Every row gives one point. Each copy is the shape, with its points in the same order, turned, moved and blurred by noise. Say if it was mirrored as well.
In the rows, zero is written as 128.

Shape, 9 rows:
[[ 93 141  85]
 [157 176 121]
 [116 115 109]
 [111 113 128]
 [154 123 158]
 [ 81 117 106]
 [177 150 154]
 [133  94  95]
 [103 124 126]]
Copy 1, 9 rows:
[[113  76 171]
 [185 111 166]
 [119  91 137]
 [117 114 134]
 [157 148 118]
 [ 91  90 152]
 [184 141 126]
 [125  70 109]
 [111 111 150]]
Copy 1 is: mirrored
Copy 2:
[[164 146  91]
 [106 182 127]
 [143 125 107]
 [144 115 128]
 [ 94 125 157]
 [173 123 107]
 [ 83 150 151]
 [118 104  89]
 [149 127 125]]
Copy 2 is: mirrored

Shape:
[[152  84 126 143]
 [177 118 137 106]
 [172 162 134  97]
 [116 189 127 166]
 [128 109 138  77]
 [121 179 122 122]
 [ 88 145 152 148]
 [ 91 113 145  89]
 [130 116 112 105]
 [115 101 120 130]]
Copy 1:
[[159  90 143 108]
 [174 138 146  91]
 [175 180 146 107]
 [134 163 143 195]
 [122 145 135  79]
 [140 175 127 148]
 [ 97 131 157 159]
 [ 82 139 130  97]
 [134 131 116 105]
 [121 108 123 119]]
Copy 1 is: only turned
Copy 2:
[[139 115 105 168]
 [169 120 107 119]
 [173 133 135  88]
 [127 181 185 128]
 [119 106  99  96]
 [127 153 170  99]
 [ 89 172 138 130]
 [ 81 122 107 100]
 [122 106 130 120]
 [106 115 124 149]]
Copy 2 is: mirrored

Shape, 13 rows:
[[115 140 117 157  51 130  96  98]
 [ 71 115 163 157 155 150 137 102]
 [128  93 107 148 167 152 119 186]
 [ 95 120 106 115 138 150 153 126]
 [131 151 113 129 164  93 149  94]
 [125  94 195 123 134 140 108 132]
 [125 100 111  50 144 147 118 138]
 [108 139 108 152  76  85 130 176]
 [103 142 107 132 112 153 135 125]
 [116 146 107 128 159 110 109 164]
 [110 116 113 119 122 134 100  95]
 [123 142 165  95 148 124 127  99]
 [ 88 151 145 132 143 145 181 137]]
Copy 1:
[[128 141 107 153  46 167 114 103]
 [ 68 162 121 141 168 152 123  99]
 [180 146 141 147 171 105  95 114]
 [134 147 107  96 148 146 132 105]
 [100 121  81 106 138  99 146 128]
 [ 89  99 177 133 148 150  93 120]
 [150  91 120  64 163 138  79 111]
 [160 173 152 122  75 106 132 105]
 [136 153 118 117 123 159 131 115]
 [142 155 115 115 135  93  94 139]
 [110 118  93 119 120 146  97 105]
 [ 82 109 118  95 143 139 111 136]
 [107 171 136 100 165 148 154 135]]
Copy 1 is: mirrored
Copy 2 (13 x 8):
[[102 153  99 170  79 118  93  96]
 [ 51  89 138 146 144 159 143 115]
 [109  79 128 119 142 103 131 196]
 [100  95 115 103 119 133 164 125]
 [121 149 134 131 170 122 172 108]
 [ 84  86 179 120 142 135  84 123]
 [116  97 121  40 131 114 119 118]
 [106 166 148 137  69  96 132 165]
 [108 122 105 124 104 142 141 127]
 [103 143 129 103 150 119 135 177]
 [ 90 120 105 119 133 114 118 106]
 [ 98 126 156 103 158 149 123  88]
 [102 113 151 117 118 174 178 138]]
Copy 2 is: only turned

Shape:
[[149 107 136 125 143 140 126 109 119  83  81]
 [154 122  91 160 153 104  62 153 128 131 142]
 [147 167 127  68 117 104 126 144 162 109 103]
 [155 104 134 124 115 140 119  91 147 133 117]
 [188 113 161 129 124 151 149 106 141 114 139]
 [150 118  92  99 157 116 112 120 149 148  96]
 [149 161 130 131 164 168  87 158 114 161 133]
 [138 134 107  83 130 128  90  97  93 179 146]
 [186 121 144  90 146 103 130 182 102 108 141]
 [ 93 157 140 111 101 115 155 162 132 136  93]
 [151 120 145 133 178 174 126 123 150 124 142]
 [ 97 100  95 135 154 100 174 103 154  95 136]
 [151 114 103 127 102 141 122 148 148 113  93]
 [137 105  97 116 164 152 131 122 134 131  65]
 [ 90 138 140  94  82 132 140 169 129 129 130]
 [110 181 138 129 110 118 105 130  91 161  73]
 [147  96 150 100 170 144 109 136 127 147 104]]
Copy 1, 17 rows:
[[162 117 145 185 135 124  97 129 142  82 113]
 [164 104 104 150 137  98  94 119  85 186 138]
 [135 145  86 132 138  96  80 156 185 111  90]
 [167 111 132 158 102 123 122 116 171 124 127]
 [186  95 146 141 108 117 129 165 169 108 139]
 [161 122 103 155 161 122 105  98 168 148 109]
 [182 145 148 107 148 139  69 133 115 167 136]
 [146 108 138  81 129 134 101  78 150 152 101]
 [155  93 146 132 163 106 100 193 125 139  78]
 [ 94 184 118 143 135 133 109 156 156 127 103]
 [181 107 140 143 149 145  93 146 153 123 180]
 [103  98  92 175 165 123 156 121 152  99 158]
 [158 135  97 178 103 141 107 143 146 140 110]
 [164 135 123 181 161 159 104 102 157 118 110]
 [ 81 152 116 121 107 144  93 170 154 138 110]
 [137 209 146 120 124 115 103 104 126 139  98]
 [160 115 166 150 161 141  86 126 167 142 115]]
Copy 1 is: only turned
Copy 2 (17 x 11):
[[136  87 113 155 137  97 151  92 155  79 109]
 [135 119  82 189 121 131  60 130 171 106 153]
 [111 167 106 106 123 132 131 125 160  94  84]
 [150 102 101 136 111 135 146  78 167 119 133]
 [172 105 146 142  97 142 165 102 167  96 135]
 [163 121  72 128 139 122 101 105 160 116  99]
 [159 147 142 176 139 148  69  91 126 106 129]
 [151 128  93  99 129 132  81  80 114 126 167]
 [142 110 148 125  93 121  95 166 135  77 110]
 [101 158 115 151 117 115 147 117 105 144  84]
 [179 108 150 166 157 148 128 103 168 113 127]
 [149 103  79 152 167 106 179 160 156 147 132]
 [125 110  82 164 110 148 137 105 145  98  94]
 [165  96  80 158 156 113 125  85 138 106  80]
 [ 81 135 125 137 116 151 142 124 100 146 106]
 [110 172 105 160 112  87 107  65 101 123 118]
 [160  89 136 134 136 118  95  92 149 123  96]]
Copy 2 is: only turned

Shape, 17 rows:
[[155 117 107  82 164 158  90 140 105 135 156 154]
 [200 101 127 120 152 153 113 132 156 178  88 140]
 [157 105 116  70 112 140  90 108 113 135 122 149]
 [132 120 138 144  82 124 163 129 141 106 191 112]
 [130 110 120 129 145 157 155 120 118 222 117  84]
 [104  75 122 113 139 126 151 132 104 113 165 146]
 [148 136 126 165 117 116 158  91 106 144 112 139]
 [102 121 149 124 142  96 145 106 125  84 105 123]
 [129 122 115 114  84 108 130 111 110 128 138 193]
 [ 80 116 128  99 109 100  39 154  71 130 164 163]
 [108 127 101  95 118 133 122 107 124 118 121 179]
 [125 106 109 128 152 159 171  74 131 137 160 138]
 [144 118 106 132 137  92 140 164 120  99 145  89]
 [122 111 120 149  96 131 106 121 125 121 140 122]
 [105 144 144  93 153 128 118 100 142 159 162 145]
 [ 84 148 129 176  59 183 140 132 135 142 160 127]
 [122 133 157  97 112 127 132 125 108  76 143 154]]
Copy 1:
[[127 156 127 104 186 142 113 119 120 144 123 171]
 [183 142 107  97 121 177 120 153 134 163  95 121]
 [123 109 131  80 159 152 114  87 159 146 106 147]
 [115 115 169 119 115  91 115 164 178  99 186 146]
 [163 168 110  80 107 107 112 120 126 163 153  65]
 [110 125 112 122 163  87 160 126 169 135 155 143]
 [150  91 154 126  88 126 150 124 125 154 160 117]
 [116  88 107 143 112 117 161 104 142  86 155 128]
 [115 103 179 127 118 114 149 107 169 163 113 159]
 [ 57 100 151 149 181  76  95  84 125 147  84 145]
 [102 125 142 128 118 138 148  81 161 144 129 169]
 [161 142 123 119 128 122 140 104 171 152 201 145]
 [114 111 107  95 117  82 132 153 112  94 146 157]
 [106  87 136 122 118 113  95 142 151 144 154 137]
 [143 165 147 138 134 115 112  76 149 122 142 127]
 [ 72 138 172 141  85 118  86 160 167 154 193 106]
 [ 97 103 157 133 151 134 152 110 153  87 147 154]]
Copy 1 is: only turned
Copy 2:
[[143 117  84 129 171 157 163 186 130 138 106 123]
 [130  60 136 122 172  99 125 162 109 161  71 100]
 [163  86 118 108 136 150 160 179 129 161 126 113]
 [133 159 136 198 111 102 147 137 149 148 165 129]
 [ 98 102 107 146 180 137  80 104 120 198 112 115]
 [128 104 100 186 117 169 153 143 129 129 141 156]
 [160 121 146 141 131 122 101 100  97 125 134 123]
 [109 107 151 132  95 150 164 101 111 112 146 126]
 [184 114 138 135 114 136 127 163 127 132 155 167]
 [122 148  96 106 112 194 139 227  94 139 171 164]
 [153  85 119 113 124 158 139 149 155 118 151 149]
 [140  97 111 181 170 146 133 100 155 124 153 115]
 [102 139  84 153  93  98 164 132 102 137 125 123]
 [123 128 129 143 110 129 116 161 126 138 152 107]
 [108 120 134 117 183 148 156 139 135 145 161 151]
 [114 167 149 167 118 126  66 154 194 147 158 122]
 [144 139 152 141 103 160 179 147 141 125 134 140]]
Copy 2 is: only turned
Copy 3 (17 x 12):
[[107 129 128 147 143 162  91 163 150  90 112 173]
 [123 109  86 165 137 108 132 130 176 140  68 155]
 [105 121 141 137  96 140  87 139 174  95 107 135]
 [154 138 170 126 115 145 187 116 122 104 160 111]
 [114 112  88  90 130 160 153 146 115 169  62 132]
 [110 112 154 141 111 168 128 106  82  85 139 147]
 [144 142 113 117 116  89 140 124  98 112 100 101]
 [146  98 161 106 124  99 104  88  97 115 139 133]
 [131 160 156 158  67 120 108 131 109  90 118 123]
 [ 86 127 188 165  95 156  54 193  94 123 159 126]
 [142 147 144 141  84 141  82 119 114  98 108 141]
 [125 160 116 112 141 164 141  86 103  93  96 134]
 [137  97 118 114 125 118 143 132 115 119 180 158]
 [141 122 140 145 117 141 120 131 123 129 145  95]
 [117 172 169 112 142 147 108 124 118 145 101 161]
 [198 147 165 142 125 186 154 149 100 139 121  67]
 [148 116 190 128 112 119 106 124 121  74 130 139]]
Copy 3 is: mirrored
